Each row is a point. Each copy is the shape, with its points in the same order, stretched, turned, moved and blurred by noise. Is it also mirrored, or only turned?

Shape:
array([[-0.27, -0.29,  0.01],
       [-0.61, -0.12, -0.07],
       [ 0.30, -0.94,  0.03],
       [ 0.40,  0.08, -0.06],
       [-0.14, -0.22,  0.10],
       [-0.36,  0.25,  0.04],
       [ 0.36,  0.55, -0.43],
       [ 0.38,  0.37, -0.02],
       [ 0.18,  0.55, -0.37]])
Copy 1:
array([[ 0.10,  0.13,  0.35],
       [-0.17, -0.07,  0.69],
       [ 0.53,  0.70, -0.38],
       [ 0.05, -0.10, -0.19],
       [ 0.13,  0.01,  0.24],
       [-0.15, -0.36,  0.58],
       [-0.44, -0.57,  0.02],
       [-0.03, -0.40, -0.11],
       [-0.44, -0.63,  0.16]])
Copy 1 is: mirrored
Copy 2 (9 x 3):
array([[-0.26,  0.24,  0.02],
       [-0.28,  0.24, -0.29],
       [-0.54,  0.04,  0.68],
       [ 0.10, -0.26,  0.24],
       [-0.16,  0.15,  0.06],
       [ 0.09,  0.16, -0.27],
       [ 0.21, -0.61, -0.09],
       [ 0.29, -0.27,  0.10],
       [ 0.18, -0.48, -0.13]])
Copy 2 is: only turned

Shape (9 x 6):
array([[ 0.38, -0.19,  0.02,  0.14, -0.40, -0.35],
       [ 0.42, -0.40, -0.09, -0.62, -0.06, -0.17],
       [-0.44, -0.22, -0.21,  0.23, -0.36,  0.25],
       [-0.17, -0.04, -0.26,  0.28,  0.35, -0.06],
       [ 0.26, -0.09,  0.27, -0.38,  0.33, -0.02],
       [-0.35,  0.57, -0.16, -0.67, -0.17,  0.05],
       [-0.16,  0.21,  0.35, -0.41,  0.03,  0.06],
       [ 0.18,  0.35,  0.04, -0.40, -0.26,  0.09],
       [ 0.19, -0.26,  0.49,  0.12, -0.14, -0.45]])
Copy 1, 9 rows:
array([[ 0.09,  0.09,  0.50,  0.32,  0.25, -0.53],
       [ 0.80,  0.13,  0.16,  0.34,  0.13,  0.04],
       [-0.08, -0.30, -0.02, -0.17, -0.40, -0.70],
       [-0.12,  0.25, -0.51,  0.06, -0.14, -0.16],
       [ 0.38, -0.05, -0.10,  0.15,  0.20,  0.46],
       [ 0.08,  0.07,  0.52, -0.37, -0.77,  0.29],
       [ 0.10, -0.24,  0.26, -0.28, -0.10,  0.37],
       [ 0.07, -0.12,  0.63,  0.14, -0.37,  0.16],
       [ 0.09, -0.07,  0.30, -0.04,  0.65, -0.26]])
Copy 1 is: only turned
Copy 2 (9 x 6):
array([[-0.06,  0.40,  0.51, -0.28, -0.29, -0.51],
       [ 0.14, -0.01,  0.02, -0.70, -0.21, -0.51],
       [-0.30, -0.21,  0.18,  0.28, -0.24, -0.34],
       [-0.11,  0.35, -0.17,  0.20, -0.17, -0.04],
       [ 0.11,  0.19,  0.01, -0.48,  0.05,  0.02],
       [ 0.10, -0.33, -0.08,  0.16,  0.72, -0.63],
       [-0.07, -0.10,  0.09, -0.12,  0.36, -0.09],
       [ 0.30, -0.07,  0.34,  0.00,  0.36, -0.50],
       [-0.39,  0.52,  0.39, -0.43, -0.12, -0.18]])
Copy 2 is: mirrored
Copy 3:
array([[ 0.20,  0.18,  0.33, -0.09,  0.05,  0.34],
       [ 0.65, -0.12, -0.26, -0.08,  0.05, -0.06],
       [-0.12, -0.06,  0.07,  0.41, -0.36,  0.65],
       [-0.30, -0.01, -0.19,  0.35,  0.16, -0.01],
       [ 0.23,  0.09, -0.41, -0.24, -0.03, -0.36],
       [ 0.28,  0.23, -0.78, -0.11, -0.08,  0.66],
       [ 0.07,  0.24, -0.48, -0.30, -0.27,  0.08],
       [ 0.37,  0.49, -0.31, -0.08, -0.10,  0.42],
       [-0.02,  0.11,  0.20, -0.43, -0.04,  0.02]])
Copy 3 is: mirrored
Copy 4:
array([[ 0.36,  0.24, -0.28, -0.25, -0.35,  0.00],
       [ 0.12,  0.09,  0.11, -0.94, -0.12,  0.13],
       [ 0.18, -0.59,  0.18,  0.15, -0.16, -0.24],
       [-0.32, -0.32, -0.36, -0.11,  0.11, -0.20],
       [-0.13,  0.20,  0.01, -0.52,  0.42,  0.07],
       [-0.43,  0.34,  0.93, -0.17, -0.09, -0.37],
       [-0.10,  0.26,  0.49, -0.14,  0.36, -0.28],
       [-0.12,  0.39,  0.54, -0.05, -0.13,  0.06],
       [ 0.42,  0.34, -0.30, -0.33,  0.17, -0.26]])
Copy 4 is: only turned

Shape (14 x 8):
array([[-0.41,  0.01,  0.33, -0.12,  0.14,  0.12, -0.02,  0.12],
       [-0.14, -0.09,  0.15,  0.12,  0.31,  0.15, -0.23,  0.31],
       [-0.13,  0.14, -0.15, -0.27,  0.28,  0.25, -0.04, -0.20],
       [ 0.33, -0.45,  0.27, -0.10, -0.21,  0.38,  0.13, -0.61],
       [-0.14,  0.12, -0.16, -0.19,  0.09, -0.16, -0.15,  0.29],
       [-0.27,  0.05, -0.13,  0.05,  0.01,  0.26,  0.08,  0.28],
       [-0.19,  0.21,  0.22, -0.21, -0.19,  0.12,  0.20, -0.19],
       [-0.12,  0.09,  0.13, -0.08,  0.18, -0.09,  0.35,  0.13],
       [ 0.11,  0.09,  0.34,  0.11,  0.21,  0.13,  0.25,  0.15],
       [ 0.15, -0.25,  0.26, -0.06, -0.30,  0.75, -0.06, -0.50],
       [-0.24,  0.32, -0.06,  0.16,  0.14, -0.39, -0.26,  0.02],
       [-0.44, -0.10,  0.03, -0.03,  0.35, -0.14,  0.23,  0.17],
       [-0.28,  0.11, -0.06,  0.26,  0.15,  0.03,  0.09, -0.02],
       [ 0.20, -0.41,  0.21, -0.23, -0.38,  0.25,  0.41, -0.45]])
Copy 1:
array([[ 0.07, -0.18, -0.21,  0.18,  0.59,  0.29,  0.25, -0.15],
       [-0.03, -0.35, -0.28, -0.05,  0.84, -0.08,  0.04, -0.15],
       [-0.16,  0.03, -0.27, -0.43,  0.29,  0.39, -0.06, -0.07],
       [ 0.21, -0.05,  0.50, -0.10, -0.09,  0.70, -0.32, -0.21],
       [-0.15, -0.07, -0.41, -0.15,  0.37, -0.20,  0.11,  0.18],
       [-0.28, -0.21, -0.42,  0.21,  0.32,  0.16, -0.04, -0.05],
       [-0.16,  0.30, -0.08,  0.13, -0.01,  0.50,  0.10, -0.16],
       [-0.37, -0.02, -0.08, -0.06,  0.25,  0.10,  0.32, -0.12],
       [-0.38,  0.01,  0.12, -0.07,  0.52,  0.15,  0.04, -0.26],
       [ 0.17, -0.02,  0.22,  0.15,  0.11,  0.94, -0.59, -0.23],
       [-0.10,  0.15, -0.45, -0.21,  0.29, -0.33,  0.28, -0.37],
       [-0.20, -0.36, -0.25, -0.11,  0.33, -0.02,  0.50, -0.20],
       [-0.23, -0.16, -0.31,  0.00,  0.21, -0.01,  0.20, -0.43],
       [ 0.04, -0.03,  0.46,  0.10, -0.35,  0.61, -0.18, -0.07]])
Copy 1 is: mirrored
Copy 2, 14 rows:
array([[-0.29,  0.30, -0.11, -0.13, -0.12,  0.17,  0.30, -0.15],
       [-0.23, -0.03,  0.10,  0.12,  0.02,  0.32,  0.31,  0.11],
       [ 0.14, -0.09,  0.07, -0.30, -0.04, -0.08,  0.27, -0.30],
       [ 0.46,  0.40,  0.36,  0.43, -0.49, -0.39, -0.05, -0.40],
       [-0.18, -0.06,  0.06, -0.35,  0.01,  0.23, -0.09,  0.09],
       [-0.01, -0.01, -0.12, -0.20, -0.27,  0.14,  0.25,  0.18],
       [ 0.05,  0.42, -0.18, -0.27, -0.21, -0.29,  0.05, -0.15],
       [-0.35,  0.00, -0.12, -0.18, -0.24, -0.23,  0.05, -0.08],
       [-0.30,  0.08,  0.00,  0.11, -0.15, -0.30,  0.23,  0.12],
       [ 0.66,  0.55,  0.30,  0.29, -0.42, -0.24,  0.29, -0.20],
       [-0.09, -0.11, -0.35, -0.15,  0.36,  0.14, -0.18,  0.02],
       [-0.44, -0.13, -0.23, -0.13, -0.22,  0.15,  0.15, -0.26],
       [-0.01, -0.12, -0.38,  0.01, -0.05,  0.02,  0.14, -0.06],
       [ 0.26,  0.46,  0.23,  0.17, -0.70, -0.44, -0.20, -0.34]])
Copy 2 is: only turned
Copy 3:
array([[ 0.07,  0.02,  0.28,  0.16,  0.34, -0.13, -0.25,  0.15],
       [-0.08,  0.32,  0.19,  0.09,  0.32,  0.23, -0.32,  0.17],
       [ 0.20, -0.05, -0.21, -0.21,  0.14, -0.15, -0.22,  0.46],
       [ 0.36, -0.65, -0.21,  0.03,  0.37,  0.35,  0.28,  0.34],
       [-0.25,  0.23,  0.07, -0.21,  0.08,  0.05, -0.11, -0.02],
       [ 0.04,  0.28,  0.04,  0.18,  0.02, -0.05, -0.07,  0.23],
       [ 0.28, -0.32,  0.14,  0.01,  0.05, -0.25, -0.03,  0.09],
       [ 0.15,  0.10, -0.02,  0.08,  0.27, -0.30, -0.09, -0.27],
       [ 0.44,  0.15,  0.11,  0.14,  0.30, -0.02, -0.17, -0.16],
       [ 0.54, -0.55,  0.00,  0.11,  0.18,  0.35,  0.14,  0.79],
       [-0.29,  0.01, -0.01, -0.13, -0.17,  0.16, -0.42, -0.07],
       [-0.17,  0.18, -0.07,  0.25,  0.39, -0.27, -0.19, -0.18],
       [ 0.02,  0.04, -0.16,  0.24, -0.06,  0.02, -0.26,  0.07],
       [ 0.25, -0.60, -0.11,  0.14,  0.33,  0.07,  0.44,  0.07]])
Copy 3 is: mirrored

Shape:
array([[-0.22, -0.19,  0.17,  0.08, -0.07,  0.10, -0.27,  0.07,  0.19],
       [ 0.27,  0.09, -0.23, -0.15, -0.22,  0.16, -0.07, -0.17,  0.22],
       [-0.48,  0.01, -0.15,  0.04,  0.15, -0.11, -0.04,  0.13,  0.13],
       [-0.30,  0.00, -0.07,  0.05,  0.15, -0.02, -0.17,  0.37, -0.27],
       [ 0.40,  0.02,  0.27, -0.13, -0.33,  0.08, -0.21,  0.32,  0.19],
       [ 0.02,  0.00,  0.09, -0.14, -0.25,  0.22,  0.10, -0.17,  0.28],
       [-0.33,  0.10, -0.05,  0.10,  0.34,  0.10, -0.28,  0.23,  0.31],
       [ 0.10,  0.01,  0.09, -0.04,  0.07,  0.12, -0.03,  0.07,  0.11],
       [-0.03,  0.01, -0.02,  0.43,  0.02,  0.44,  0.14, -0.55, -0.22],
       [ 0.11, -0.06, -0.10,  0.46,  0.00, -0.31, -0.07, -0.36, -0.19],
       [ 0.27, -0.27, -0.22,  0.40,  0.24,  0.02,  0.34, -0.19, -0.22],
       [-0.29,  0.28,  0.34,  0.06,  0.07,  0.07, -0.12,  0.36,  0.24],
       [-0.26,  0.09, -0.07,  0.25, -0.12,  0.18,  0.00,  0.66,  0.02],
       [ 0.05,  0.09,  0.27, -0.02,  0.00,  0.01, -0.05,  0.07,  0.04]])
Copy 1, 14 rows:
array([[-0.01,  0.01, -0.24, -0.04,  0.03, -0.04, -0.36, -0.11, -0.18],
       [ 0.05, -0.12,  0.07, -0.33,  0.19,  0.05, -0.16, -0.14,  0.25],
       [-0.24,  0.01, -0.25,  0.23,  0.05,  0.02, -0.12,  0.04, -0.05],
       [-0.13,  0.27, -0.16,  0.25, -0.12,  0.27,  0.08, -0.09, -0.28],
       [ 0.34, -0.09,  0.11, -0.10, -0.17, -0.01, -0.19, -0.32,  0.00],
       [-0.04, -0.14,  0.04, -0.22, -0.04, -0.16, -0.36,  0.07,  0.15],
       [ 0.05, -0.12, -0.37,  0.23,  0.04,  0.27, -0.07,  0.04, -0.09],
       [ 0.15, -0.10, -0.06, -0.09, -0.06,  0.04, -0.01,  0.02, -0.01],
       [ 0.02,  0.42, -0.05, -0.41,  0.31,  0.04, -0.24,  0.36, -0.04],
       [ 0.08,  0.27, -0.06, -0.28,  0.67, -0.22, -0.03, -0.08, -0.14],
       [ 0.16,  0.18, -0.18, -0.36,  0.19, -0.22,  0.31,  0.16,  0.15],
       [ 0.11, -0.03, -0.08,  0.40, -0.20,  0.13, -0.24,  0.08, -0.18],
       [ 0.01,  0.37, -0.19,  0.43, -0.35,  0.18, -0.18, -0.09,  0.01],
       [ 0.14, -0.04,  0.04,  0.00, -0.04, -0.01, -0.09,  0.02, -0.15]])
Copy 1 is: mirrored
Copy 2 (14 x 9):
array([[-0.48, -0.41,  0.27, -0.07, -0.09,  0.15,  0.09,  0.00, -0.05],
       [-0.22,  0.12,  0.03,  0.18, -0.10,  0.06,  0.03, -0.18,  0.40],
       [-0.08, -0.07,  0.23, -0.35, -0.22,  0.05,  0.04, -0.04, -0.32],
       [-0.04,  0.06,  0.10, -0.20,  0.17,  0.26,  0.16,  0.15, -0.48],
       [-0.28,  0.00,  0.34,  0.49, -0.07,  0.42,  0.06,  0.37,  0.23],
       [-0.23, -0.20,  0.28,  0.07, -0.13,  0.14, -0.13, -0.35,  0.33],
       [-0.49, -0.26,  0.02, -0.38, -0.42,  0.30, -0.05,  0.21, -0.34],
       [-0.08, -0.14, -0.01,  0.12, -0.19,  0.23,  0.05,  0.00, -0.03],
       [-0.27, -0.22, -0.32,  0.10,  0.06, -0.09,  0.15, -0.94, -0.16],
       [-0.16, -0.03, -0.16,  0.22,  0.11, -0.58,  0.24, -0.36, -0.16],
       [ 0.12,  0.23, -0.25,  0.26, -0.23, -0.20,  0.53, -0.54, -0.17],
       [-0.37, -0.31,  0.32, -0.05, -0.28,  0.46, -0.25,  0.23, -0.43],
       [-0.35,  0.32,  0.43,  0.01, -0.14,  0.54,  0.08,  0.04, -0.43],
       [-0.11, -0.19,  0.15,  0.19, -0.06,  0.14, -0.10,  0.06, -0.16]])
Copy 2 is: mirrored
Copy 3:
array([[ 0.27, -0.16,  0.15,  0.18,  0.10,  0.27,  0.27, -0.08, -0.04],
       [ 0.11,  0.04, -0.30,  0.00, -0.04, -0.06,  0.09, -0.40, -0.20],
       [ 0.03, -0.03,  0.34, -0.09,  0.04,  0.06,  0.33, -0.12,  0.40],
       [ 0.15, -0.14, -0.03, -0.11, -0.04,  0.19,  0.36,  0.15,  0.52],
       [ 0.61,  0.13, -0.46,  0.04,  0.19,  0.38, -0.07, -0.11, -0.09],
       [ 0.30,  0.19, -0.01, -0.02, -0.16,  0.01,  0.12, -0.18, -0.28],
       [-0.05,  0.02,  0.18,  0.02,  0.18,  0.32,  0.55, -0.20,  0.18],
       [ 0.11,  0.14, -0.14, -0.03,  0.07,  0.19,  0.16, -0.04, -0.05],
       [-0.28, -0.04,  0.03,  0.40, -0.47, -0.16,  0.17,  0.17, -0.33],
       [-0.29, -0.12, -0.02,  0.39,  0.24, -0.16, -0.36,  0.09,  0.14],
       [-0.50, -0.11, -0.05, -0.01, -0.07,  0.01, -0.28,  0.08,  0.02],
       [ 0.41,  0.32,  0.09,  0.08,  0.02,  0.35,  0.36,  0.00,  0.19],
       [ 0.39, -0.08,  0.00, -0.06, -0.30,  0.47,  0.30, -0.14,  0.51],
       [ 0.26,  0.23, -0.12,  0.05,  0.08,  0.16,  0.04,  0.13,  0.03]])
Copy 3 is: mirrored
